Rows are points. The points of each table are mixes of a few directions, plus a little noise. How many directions does each table use, and how many do they share? Where both have some left over, give the other angles between the two spaces (their principal angles), to ten degrees, smallest first.

First (7 x 3):
0.34 0.14 0.43

-0.66 -0.17 -0.27

0.75 0.18 0.26

-0.42 -0.14 -0.35

-0.16 -0.08 -0.28

0.44 0.04 -0.17

-0.30 0.02 0.38
Second:
0.09 0.10 -0.57

0.03 0.05 0.12

0.20 0.14 0.26

-0.38 -0.23 -0.61

0.09 0.06 -0.19

-0.07 -0.11 0.95
Directions: first 2, second 2, shared 1; angles 30

First:
-0.08 0.65 0.46 0.18 0.36 -0.36

0.07 -0.75 -0.39 -0.39 -0.18 0.21

-0.08 0.78 0.39 0.44 0.16 -0.20

-0.02 0.21 0.10 0.12 0.04 -0.05

0.05 -0.51 -0.25 -0.29 -0.11 0.13

0.01 0.23 -0.15 0.50 -0.39 0.32

0.02 -0.02 -0.18 0.23 -0.29 0.25

0.04 -0.81 -0.05 -0.95 0.41 -0.30

-0.02 0.22 0.08 0.17 -0.01 -0.01
Second, 6 rows:
0.07 0.88 -0.43 0.24 -0.42 0.15

0.75 0.57 0.02 -0.09 0.16 0.51

-0.18 -0.21 -0.12 0.08 -0.15 -0.14

-0.05 -0.16 0.28 -0.15 0.26 -0.03

-0.61 -0.31 0.14 0.00 0.01 -0.38

0.03 -0.81 0.13 -0.09 0.14 -0.08
Directions: first 2, second 3, shared 0; angles 30, 40

First:
-1.03 1.03 -0.76 0.54 0.17 -0.64 -0.18 0.20 -0.11

0.55 -0.55 0.41 -0.31 -0.09 0.36 0.09 -0.13 0.06

0.47 -0.43 0.33 -0.24 -0.07 0.28 0.09 -0.06 0.03

0.49 -0.47 0.37 -0.26 -0.07 0.31 0.08 -0.09 0.06

0.21 -0.19 0.13 -0.13 -0.05 0.12 0.02 -0.04 0.02

-0.10 0.09 -0.07 0.07 0.03 -0.07 -0.02 0.01 -0.02

-0.58 0.55 -0.40 0.30 0.07 -0.34 -0.08 0.08 -0.06
Second (10 x 9):
-0.26 -0.20 -0.47 -0.29 -0.83 -0.05 0.23 -0.73 -0.21

-0.19 -0.04 -0.35 -0.27 -0.33 0.04 0.36 -0.92 -0.36

-0.23 -0.04 -0.34 -0.29 -0.47 0.02 0.26 -0.95 -0.32

0.01 -0.03 0.22 0.10 -0.23 -0.06 -0.43 0.47 0.30

0.18 0.17 0.35 0.18 0.60 0.06 -0.17 0.39 0.13

0.13 0.27 0.49 0.12 0.48 0.07 -0.45 0.29 0.22

0.15 -0.06 0.07 0.20 0.29 -0.05 0.03 0.67 0.16

0.13 0.13 0.24 0.14 0.52 0.03 -0.06 0.32 0.06

-0.16 -0.23 -0.40 -0.17 -0.61 -0.07 0.22 -0.32 -0.14

0.24 0.01 0.18 0.26 0.61 -0.02 0.03 0.81 0.16
Directions: first 1, second 3, shared 0; angles 90

First:
-0.01 0.00 0.03 0.02 0.00 -0.01 -0.02 0.00 0.03 0.04 -0.01 -0.03

-0.56 -0.01 0.72 0.69 -0.21 -0.27 -0.23 -0.22 0.64 1.48 -0.31 -1.08

0.29 0.00 -0.38 -0.35 0.11 0.14 0.10 0.13 -0.32 -0.76 0.16 0.55

0.18 0.00 -0.26 -0.25 0.07 0.10 0.09 0.08 -0.23 -0.50 0.10 0.35

-0.29 0.00 0.36 0.34 -0.10 -0.13 -0.11 -0.12 0.33 0.75 -0.15 -0.56

0.43 0.01 -0.55 -0.53 0.16 0.21 0.17 0.16 -0.47 -1.11 0.23 0.81

0.05 0.00 -0.07 -0.06 0.03 0.02 0.02 0.03 -0.07 -0.13 0.02 0.09

0.21 0.01 -0.27 -0.27 0.09 0.11 0.08 0.08 -0.25 -0.58 0.12 0.41

-0.21 0.00 0.26 0.26 -0.06 -0.11 -0.08 -0.08 0.22 0.55 -0.11 -0.42

-0.10 0.00 0.13 0.12 -0.04 -0.05 -0.05 -0.03 0.12 0.27 -0.06 -0.18
Second:
-0.35 0.50 0.62 -0.61 0.05 -0.61 0.85 0.00 -0.27 0.87 0.05 -0.25

0.05 -0.05 -0.11 0.10 -0.02 0.05 0.02 0.09 0.10 -0.21 -0.15 0.15

-0.10 0.12 0.35 -0.27 0.06 -0.17 -0.15 -0.28 -0.31 0.60 0.48 -0.43

0.02 -0.02 -0.05 0.04 -0.01 0.03 0.02 0.04 0.04 -0.07 -0.06 0.06

-0.03 0.04 0.05 -0.03 0.00 -0.04 0.02 -0.02 -0.04 0.08 0.04 -0.03

0.25 -0.38 -0.31 0.36 -0.01 0.45 -0.91 -0.22 0.02 -0.35 0.32 -0.10

-0.15 0.17 0.51 -0.41 0.09 -0.28 -0.18 -0.39 -0.44 0.88 0.67 -0.62

0.32 -0.48 -0.50 0.52 -0.04 0.58 -0.94 -0.11 0.16 -0.69 0.12 0.11

-0.06 0.15 -0.14 0.04 -0.05 -0.12 0.79 0.42 0.30 -0.36 -0.68 0.50

0.10 -0.06 -0.37 0.28 -0.07 0.15 0.33 0.38 0.38 -0.66 -0.61 0.54

0.00 0.03 -0.03 0.01 -0.01 -0.02 0.16 0.09 0.07 -0.07 -0.14 0.11
Directions: first 1, second 2, shared 0; angles 60

First, 9 rows:
-0.16 -0.16 -0.11 0.05 0.06 -0.02 0.12 0.07 -0.01 0.06 0.01 0.27 0.03
 0.04 -0.19 0.09 0.08 -0.03

0.24 0.24 0.16 -0.08 -0.09 0.02 -0.18 -0.11 0.01 -0.09 -0.02 -0.40 -0.05
 -0.05 0.29 -0.13 -0.13 0.05

-0.81 -0.82 -0.52 0.25 0.31 -0.07 0.61 0.37 -0.04 0.30 0.07 1.33 0.18
 0.18 -0.96 0.45 0.44 -0.16

0.27 0.27 0.17 -0.08 -0.10 0.02 -0.20 -0.12 0.01 -0.10 -0.02 -0.44 -0.06
 -0.06 0.32 -0.15 -0.15 0.05

0.49 0.49 0.31 -0.15 -0.18 0.04 -0.37 -0.22 0.02 -0.18 -0.04 -0.80 -0.11
 -0.11 0.58 -0.27 -0.26 0.10

-0.64 -0.64 -0.41 0.20 0.24 -0.06 0.48 0.28 -0.03 0.24 0.05 1.05 0.14
 0.14 -0.76 0.35 0.34 -0.12

0.82 0.82 0.53 -0.25 -0.31 0.07 -0.62 -0.37 0.04 -0.31 -0.06 -1.35 -0.18
 -0.19 0.96 -0.45 -0.44 0.15

0.02 0.02 0.02 -0.01 -0.01 0.00 -0.01 -0.01 0.00 -0.01 0.00 -0.04 0.00
 -0.01 0.03 -0.01 -0.01 0.01

-0.23 -0.23 -0.15 0.07 0.09 -0.02 0.17 0.11 -0.01 0.09 0.02 0.38 0.05
 0.05 -0.27 0.13 0.12 -0.04
Second:
0.53 -0.13 0.33 -0.28 0.19 0.15 0.30 -0.02 0.18 -0.21 0.04 -0.39 -0.78
 -0.17 0.07 0.25 0.19 -0.25

-0.21 -0.18 -0.13 -0.04 -0.44 -0.04 -0.03 -0.14 -0.29 0.23 0.16 0.23
 0.71 0.76 0.06 -0.14 0.16 0.16

0.40 -0.42 0.44 -0.28 -0.37 0.16 0.59 -0.19 -0.17 -0.22 0.61 -0.49 -0.14
 0.70 0.28 0.23 0.66 0.02

0.57 0.23 0.29 -0.25 0.16 0.09 -0.13 -0.08 0.19 -0.16 -0.20 -0.54 -0.65
 -0.37 0.25 0.01 -0.16 -0.18

0.23 -0.24 0.46 0.10 0.35 0.16 0.85 0.21 0.24 -0.61 0.63 -0.59 -0.97
 -0.53 -0.04 0.48 0.49 -0.07

-0.70 0.12 -0.31 0.45 -0.20 -0.17 -0.14 0.07 -0.21 0.09 0.23 0.33 0.87
 0.14 -0.07 -0.23 -0.08 0.37

-0.50 0.08 -0.21 0.38 0.12 -0.10 0.01 0.18 0.00 -0.04 0.11 0.26 0.26
 -0.28 -0.18 -0.03 -0.08 0.17

-0.59 0.21 -0.48 0.34 0.18 -0.18 -0.40 0.17 0.01 0.26 -0.38 0.65 0.46
 -0.33 -0.33 -0.18 -0.42 0.09

-0.02 0.13 -0.36 -0.17 0.03 -0.09 -0.64 -0.08 0.00 0.49 -0.75 0.57 0.29
 0.06 -0.17 -0.22 -0.47 -0.18

0.30 0.61 -0.03 -0.16 -0.13 -0.05 -0.82 -0.22 0.02 0.16 -0.53 -0.29 0.22
 -0.12 0.40 -0.44 -0.61 0.03

0.01 -0.40 0.02 -0.08 0.11 0.06 0.40 0.08 0.03 0.01 0.11 0.24 -0.27 0.13
 -0.26 0.28 0.32 -0.15
Directions: first 1, second 4, shared 1
